Each row of a before or after table is a point. One or more steps were done to the points. Then noise was added and the rows were shuffled. The steps act on columns, c1 being the first. Write out the steps. A step turns or swaps two columns, mirrors them in a line or flattens them onto one, adds a multiple of one to another, or multiplies or shifts one. Angles are multiples of 10 degrees, from the lower column toward the higher: turns from -170 to 170, lines from 10 to 170 but not 90. Use the fewest steps. Two steps may share a column if one is a turn and the other turns, adds or multiplies; they go together, in the order done. Otherwise the lowest column goes first.

Before (12 x 3):
[[-24  -4  14]
 [ 10   4 -12]
 [-23 -28 -43]
 [-11   0 -10]
 [ -7   6  29]
 [-17   3  -1]
 [  8  16  15]
 [  6  14  17]
 [  0  32  -8]
 [ 19  -3  -7]
 [ 23   8 -24]
 [  8 -21  16]]
After (12 x 3):
[[ 22  20  -3]
 [-18  27  15]
 [-28 -11  -8]
 [-41   2  -2]
 [  1  14 -29]
 [-58 -52  -6]
 [ 58 -13 -22]
 [ 19   0  26]
 [ 46  -7  -1]
 [ 14  23   1]
 [ 24  -5 -12]
 [-61   9  13]]
Steps: multiply c1 by 2.5; turn c2 and c3 by -50 degrees

Before (13 x 8):
[[ -6 -11 -16  -6   8 -12 -17  -9]
 [ 10  -2   1 -21   3   2 -18  11]
 [-16  -5 -12   0 -16  -8   6 -10]
 [ 43   5   5  25  38   2   5  21]
 [ -8 -19  -8   0   3   4  -4 -20]
 [  7   7  -3  -9  17 -20  -7   5]
 [ -1   6  -5  -7  10  -3  -5 -18]
 [-16  -8 -20  -6  -8  -9  15 -14]
 [ 11   5  -3   4  -6  -8 -15  -5]
 [ 37 -10 -13  14  22  -7  10  17]
 [-19 -28   5  10  -8 -19  13 -18]
 [  4 -14  -7 -12 -11 -16  -7 -31]
 [-14 -16 -14   9  -9 -12 -15 -19]]
After (13 x 8):
[[-16 -30 -17  13  -8   3  11  14]
 [ 11  -2  -4  -2  -2  -6 -15   8]
 [  7  14   0   9  -4  -5 -13 -17]
 [ 42  37  -4 -25   0   2   5 -44]
 [  4 -61  -2  14 -22  -4 -11  25]
 [ 11  15   8  20   8  -6 -15  -8]
 [ -2 -21  -2   8 -21  -2  -5   0]
 [ 37  16 -17  -9   4   2   7 -28]
 [ -7 -49  -7   3 -18   0  -2   8]
 [-14 -45 -16  -4 -12  -7 -18  18]
 [-18 -55   1 -12 -11   2   5  16]
 [ -5 -25 -14  12 -12  -7 -19  -2]
 [-16 -20 -12   4  -1   1   2  19]]
Steps: add 1.5 times c8 to c2; turn c5 and c8 by -120 degrees; mirror c3 and c4 in the line at 170 degrees; flatten c6 and c7 onto the line at 70 degrees

Before (8 x 14):
[[  2 -50 -13   2 -28   9  14   5   1 -17  17  -3   4 -40]
 [ -1   0   1  -2  -3  20   9   2  -4   2   9   0 -19 -38]
 [  8  13   8  -5  19  20   2  -9  23   3   8   2 -10  -5]
 [  0   3   2  46 -34  21  -5 -14  41 -12   9  -7   5  -7]
 [  2 -24 -13  15  22  19  -3  -2  -6  -2  11   4   3 -12]
 [ 16   3 -20   1  17   9  -1   4  -4   7   7  -4  -8  -5]
 [  1  10 -13  -4  21  19  11  -5  -6 -10  -1  -1   2  -4]
 [ 24   7  -5   2   4 -12   3 -14  16   5 -60   7 -18 -22]]
After (8 x 14):
[[  2 -51 -14   2 -28   9  14   4   4 -18   8  -2   7 -42]
 [ -1  10 -13  -4  23  20  12  -6  -5  -9   7  -2   2  -6]
 [ 23   7  -5   3   2 -12   3 -15  53   4 -38   7 -29 -23]
 [  1   2   2  46 -35  21  -4 -14  41 -13  29  -7   6  -6]
 [ 16   3 -20   0  16  10  -1   6  20   6   3  -4 -13  -5]
 [  2 -25 -13  16  22  18  -2  -2  -1  -3  15   5   4 -12]
 [  8  12   9  -6  18  20   2 -11  34   4  22   1 -16  -3]
 [ -1   0   0  -1  -4  19   9   3  -5   3   6   0 -32 -38]]
Steps: add 1.5 times c1 to c9; add -1.5 times c8 to c11; multiply c13 by 1.6

Before (11 x 24):
[[  3   1   3   1  -1  -5  -1   3  -2  -3   1   4   2   5  -6  -5   0   1
   -2   1  -3   1   1  -5]
 [  0   2   3  -5   5   3   7  -6  -6  -5  -2   3 -14 -12  -1  -2   6  20
    2  -1   2   3   1  -1]
 [ -2   3  -2   0   3  -5  -3   4  -7  -4   1  -3   1  -2   0  -1  -3  -5
   -3   1   1  -1   2  -4]
 [  1  -4  -4   0   0  -3  -3   4  -6   1  -2  -3   3   0  -4  -6   3  -6
    4   3   6  -5   0  -3]
 [ -2  -7   2   2   3  -4  -1  -7  -4  -6  -2  -3   0   3   1  -7   2  -7
    4  -2  -1   4   2  -5]
 [  0  -5  -2   0  -3  -5  -3   0  -1  -4   1  -4   2  -6   1  -8  -1   2
    3  -1  -1   3  -1   4]
 [  0   1  -1  -6  -2  -6  -3   4  -4   3   1  -3   2   0   2   1   2  -3
    5  -2  -2   4   2   1]
 [ -2   2   1   2  -1  -4   1   2  -3   1   2  12  -1   5 -12  -1   5  -4
  -15  -3  -1  -3   1   0]
 [  5 -17  -1   2   1   0  -4  -7  -3  -5   2   1   3  -1  -1   0   4  -3
    3   6   2  -3   3  -4]
 [  0   2   3  -2  -2  15  -4   2  -1  -6   1  -1   2   5   1  -4   6   1
    1  -1   1   3   1   0]
 [ -1   0 -14   2  -2  -6  -4   5  -2  -4  -7   1  -5   5   2   1   5  -6
    5  -2  -1  -1   2   5]]
After (11 x 24):
[[  0  -1   3  -5   5   3   7  -5  -5  -6  -2   3 -14 -12   0  -2   6  60
   32   2   2   9   1  -1]
 [  1   3  -3   0   0  -3  -3   4  -7   1  -1  -3   3   0  -4  -7   3 -18
   34  -4   6  -3  -1  -3]
 [  3   2   3   2   0  -5  -2   2  -2  -2   1   4   2   5  -6  -5   0   3
   28   1  -3   1   1  -4]
 [  0  -1  -3   0  -3  -5  -3   0  -1  -3   0  -5   3  -6   1  -9  -2   6
   34  -5  -2   2  -2   3]
 [  0  -1   3  -2  -2  15  -4   2   0 -10   1  -1   3   5   0  -5   7   3
   31   3   1   9   1   0]
 [ -3  -3   1   2  -2  -3   1   2  -4   2   2  13  -2   5 -11  -1   4 -12
   15   1   0   2   1   1]
 [  0  -1 -14   2  -2  -6  -4   6  -1  -2  -7   1  -5   5   2   1   5 -18
   35   1   0   4   3   5]
 [ -2  -2   3   2   3  -4   0  -7  -4  -5  -3  -3   0   4   1  -7   2 -21
   34  -6   0   6   1  -5]
 [ -1   2  -3   0   3  -5  -3   3  -7  -2   1  -3   1  -2   0  -1  -3 -15
   27   3   1  -4   1  -3]
 [  5   7   0   2   1   0  -5  -8  -3  -5   2   1   4  -1  -1   0   4 -10
   33 -17   2   1   3  -5]
 [  0  -2  -1  -6  -2  -6  -3   4  -4   5   1  -4   2   0   3   2   3  -9
   35   1  -2   6   2   1]]
Steps: swap c2 and c20; add -0.3 times c6 to c10; add 1 times c17 to c22; multiply c18 by 3; shift c19 by 30
